Rows are points. A path goes straight from each point to the next, and from the last back to the first. The post is the endless flat space through its rows: a point in 2 columns, a line in 3, a plane in 4, and so on, so that a path can go around it. How many times does the path go around the post? Going back the other way cancels.
(in the rows, 128 means zero)

Post (2 x 3):
[[145 156 142]
 [ 86 109  97]]
Path (27 x 3):
[[122 172 172]
 [142 131 171]
 [160 117 141]
 [119 148  93]
 [143 174 107]
 [ 72 122  87]
 [155 194 177]
 [163 138 189]
 [162 143 143]
 [107 131 100]
 [ 98 160 115]
 [ 98 130 131]
 [ 77  66 112]
 [ 91  64  68]
 [ 96 124  84]
 [ 47  73  29]
 [ 90 132  92]
 [123 185 176]
 [139 147 166]
 [115 150 140]
 [ 98  84 134]
 [195 148 162]
 [ 69  93  64]
 [118 134  86]
 [110 101  95]
 [176 164 132]
 [106 170  97]]
Times around: 4

Post:
[[168 117 107 142 122 147]
 [ 82 101 106 100 115 130]
 [157 122 149 110  94  95]
 [137 196 125 173 156 167]
 [113 148 106 122  99  75]]
Path (29 x 6):
[[ 95 138 117  98 118 105]
 [175 201 153 148 108 111]
 [158 248 193 165 101  72]
 [167 157 164 198 144 154]
 [115 155  99 144 152 139]
 [ 77 162 103  77 166 211]
 [ 99 164 141 100 120 163]
 [ 86 182 148 152  95 155]
 [105  72 109 170 149 147]
 [121  58  21 136 152 150]
 [ 35 115  51 125 172 136]
 [116 105 123 130 151  88]
 [177 153 102 118 132 116]
 [180 130  99 103  83 116]
 [142 141 150 136  82 164]
 [175 100  70 183 100 128]
 [141 111 110 152 147 162]
 [202 113  94 100 139 117]
 [ 94 211  75 153 136 140]
 [ 92  92  90 125 122 208]
 [140  22 133 106 114 187]
 [158 188  84 193 138 101]
 [106 102 148 165 135 165]
 [127 111 127 135 113 182]
 [138 114  63  94  76 136]
 [126 145 125 102 119 199]
 [108 142 108 170 107 132]
 [ 77  74 116 135 112 119]
 [104  37  92  94 136  84]]
Times around: 4

Post:
[[226 141 115 151  90 142 183  97 138 133  88]
 [ 77 103 136 107  93 111 114  97 104 129 137]
 [222 158 107 174 117  91 135 105 155 124 139]
 [ 82 106 130 138  84 167  81 124 155 127 170]
 [ 89 137 101 112 136 144  85 107 139 135 140]
 [216 135 124 143 122  99 104 148 146 156 112]
 [ 39  60 140  98 113 122 167 148 161 142 122]
 [101 107 101 122  85 133  57 101 165  96 119]
 [113 134 144  79 127 155  87 135 141 107 157]
 [104 119 100  83  82 136  79 127 146 127 151]]
Path, 24 rows:
[[ 40  49 129  76   7 151 107  69 131  57 138]
 [ 76  94 164 122 100  38 149  78 140  66 178]
 [116  81 105 136 115  70  92 130 182  96 183]
 [106 127 108  55  77 126  72 134  79 127 136]
 [ 50 117 129 120  83 148 119  69 102 109 130]
 [120 136  89 142 104  29  30 147 200 123 169]
 [116 132 106 178 125  80 164  97 160 110 150]
 [ 99  89 127 126  77 115  97 102  86 117 127]
 [177 112 139 108  99 121 151  93 142 116 141]
 [155 122 129 119 139  25 109  96  93 155 157]
 [130 100 144 119 119 192  97 153 136 111 132]
 [101 134  99 188  94 107 110  93 128 122 111]
 [190 169 106 197  91 129 112 115 176 150 130]
 [127 115 102 181  97 131  94  93 185 138 170]
 [132 139 154 197  42 126 108  97 131 182 184]
 [ 99 113 143 138  39 114 142 141 149 110 138]
 [145 134 140 143 111  74 113 105 175 125 166]
 [160 130  98 117 114 183 153 103 192 120 125]
 [ 96  88 137  89  99 165  80 129  91 128 140]
 [ 63  82 109  41 107 166  81 147 129 113  90]
 [128 130 109  48 135  80 111  77 115  93 129]
 [ 90 165  95 130 145 111  48 150 204 144 228]
 [113 158 134  44 109 198  97 144 149  93 162]
 [123  53 128 126 107 114 132 178 154 118 102]]
Times around: 0

Post, 13 rows:
[[144 117 146 172 118 141 127  97 141  87  87  97 107  72]
 [179 112 144 168 153 148 113 155 111 137 140  93 142 137]
 [105 139 146 113  71  97 126 153 116 119  99 146 129 159]
 [116 174 131 146 115 148 117 148 158 160 131 160 145 108]
 [140 138 126 130 152 153 127 118 112 156 137  79  95  63]
 [130 141 142 145 119 136 176 165 155 116  91 161 117  96]
 [126 143 158 114  98 148 156 114 131 124 109  88  98 142]
 [147 106 120 161 132 104 129 107 115 124 210 107 159  87]
 [150 102  97 153  91 114 117  98 123 144 151 129 124 126]
 [115 135 117 129 127 141 126 120 111 104 180 156 119 110]
 [149 127 131 130 122 135 128 147 151 123 120 133 176 124]
 [ 59 160 159 153 188 173 105 136 183 160  89  79 134 160]
 [154 147 118 138 171 104 114 119 140 105 125 161 127 111]]
Path:
[[132 160 183 114 153 132 115 167 142  51 121 135 178 126]
 [102 140  85 123 107 185 114 110 172 193 167  52 127 109]
 [143 107 116 174 151 140 132 179 143 159 115  77 180 182]
 [138 164 140  80  77 121 211 110 165 131 126 150 179 130]
 [105  85 112 120 114 116 141 136 176 112   7 178 156 101]
 [120  89 117 182 136 188 112  77 141 135 155  93  95 133]
 [105 157 148 135  75 170 124 123 189 157 112  89  91 169]
 [114 162 158 165 120 117 143 180 157 101 124 125 144 121]
 [ 67 187 117 152 110 180  75 117 138 162 126 131 164 116]
 [143 141 157 148 148  92 128  65 111  77  61 124  79  96]
 [158 103  96 118 160 167 126  95 167 158 148 132 166 117]
 [143  94 169 166 106 134 109 110 106  79 156  88 126  83]
 [176 154 159 107 156 162 148 115 180  79 151 145 161 127]
 [146 140 152 167  75 188 147 193 137  96 178 135 114 143]
 [107 131 135 166 120 147 103 109 118  57 103  94 110  84]
 [135 118 176 117 206  80 159 169 113  55  71  80 172  99]
 [147 128 124 128 175 121 142 106 120 185 143  74 101 127]
 [166 143 158  89 161 150 151 149 136 188 191  71 163 133]
 [155 109 141 126 128 165 107 147 140 125 101  84  98 164]
 [ 69 175 147 123  82 158 121 137 142  89 166 135 139 138]
 [114 131 112 179 138  79  81 114 118 124 157 102 172  88]
 [130 155 129 137 141 207 117 131 133 146 115 137 128 108]
 [153 145 128 150 171 155 105 122 146 189 101  91 136  43]
 [138 143 164 112 106 152 151 162  83 124 155 122  81  61]
 [156  53 106 187 138 104 158 160 130  97 113  93  63 109]
 [ 86 130 111 155  89 205 121 146 157 154 143 120 140 141]
 [140  99 138 176 106  65 115 130  94 141  62  83  88 180]
 [160 146 150 137 121 154 108 151 151 177  87 132 208 159]
 [166 156 145 138 124 127 147 116  87 152 129 123 113  63]
 [ 95 174 133 110 168 159 131 144 180 138  66 141 144 139]
 [145 146 204 143 142 109 194 131 108  91 112 101 105  88]
 [151  90 139 137  90 147 123 153 141 126  86 156 127 134]]
Times around: 5

Post:
[[159 137 174 173  86 114 123 138  67 127 106 156 154 155  99  89 142 100]
 [147 112 136 122 151 145 108 188 116 126 137 118 133 127 101  97 119 108]
 [168 121 194 176 128 133 101 137 146 155 109 138  97 127 141  98 160 117]
 [172 156 154 192 115 149  56 121 110 114  60 116 145 167 100  98 128 160]
 [136 148 124 184 165 121 184 134 150 130 196 118 124 111 141 102 149 145]
 [143 116 186 109 158 149 138 112 117 112 119 158 129 124 132 138 148 143]
 [128 139 155 164 124 171  87 160  79 151 104 151 150 200 130 139 135 120]
 [107 182  88 146 130 130 122 120 129 168 104 189 156 161 123 142 139 123]
 [132 104 161 150 109 148 162 168 156 110 116 198 150 108 120 125 110  93]
 [213  90 133 185  80  98 137 113 105 103 157 137  63  83 138 108 164 133]
 [180 110 121 142 104 165  96 134 143 171 223 138 147 205 130 127 141 157]
 [ 99 173 127 117 131 132 161 128 114 169 162 138 171 151 172 120  96 105]
 [ 96 148 160 129 164 146 113 180 149 151  63  54 109 158  93 134 168 135]
 [ 91 113 163 119 126 155 138  82 106 125 130 163 149 128 118 120 142 105]
 [133 183  93 157 145  93 116 129 135 125 141 146 156 155 119 159 128 101]
 [144  91 109  98 159  98  88 166 134 100 164 193 174 140 173 107 129 138]
 [ 93 137 165 169 145  83 128 104 132 171 130 161  94 100 108 146 133 172]]
Path, 23 rows:
[[120 167 171 165 138 199 151  94  79  98 147 195 166 155 149  85 139 143]
 [124 162 176 156 117 137 162 138 163 154 158 109 102 166  85 130 143  98]
 [167 121 249 205 144  91 136 124 141  68  37 156 115 135 113  71 186 111]
 [144 124 123 140 144 132  93 167 103 124  93  66 110 143  32 159 136 174]
 [112 146 124 103 113 134 127 178 129 154 121 122 169 128 100 161 126  67]
 [ 84 138 127  98 141 122 153 166 122 195 161  79 142 114 108  85  88 117]
 [184 132 182 100 126  74  75  84 131 125  82  98 100 172 139 166 115 149]
 [128 161 136 155 113 152 176 144 132 176 139 162 111 152 126 150 106 181]
 [196  99 167 140 130 169  62 173  74 182 105 191  95 187 121 174 130 178]
 [143 159 101 176  97 124 153 124 112 121 101 152 193  89 138  80 119 126]
 [ 95  87 103 131  87 156  98  93 123 109  93 188 125 109 118 101 160 200]
 [ 69 116  87  63 108 129 143  99 136 121 152 143 123 114  87 202  77 147]
 [161 113 140 178 115  81 120 156 109 118 139 140 164 137 158  28 146  94]
 [164 105 102 175 164 161 162 146 111  76  99 184 169 147 184 129 203 123]
 [129 155 180 143 140 176 141 113 149 156 155 165 152 178 147 181 140 130]
 [110 163 202  86 154 161 114 153 122 161 124 130  99 192 148 217 137 118]
 [ 98 124 149  92 143 104 124 107  68 117  76 176 138  86 168  64  98 100]
 [ 80  93  95 166 117 129 141 102 137 159 181 125 195 173  80  96 153 116]
 [147 126 198 189 152  81 122 169  90 128 143 136 154 104 156  61 128 113]
 [144 190 106  98 133 201 167 191 142 182 129 149 124 153 167 158 137 103]
 [176 110 208 169 129  86  90 149 128 104  57 130  73 149 152 117 184 161]
 [162  67 152 130 152 151 118 154 159 120 154 141 143 148  89  98 118 126]
 [156 102 113 114 122 140  94 102 110 139 134 194 113 141 177  54 131 105]]
Times around: 3
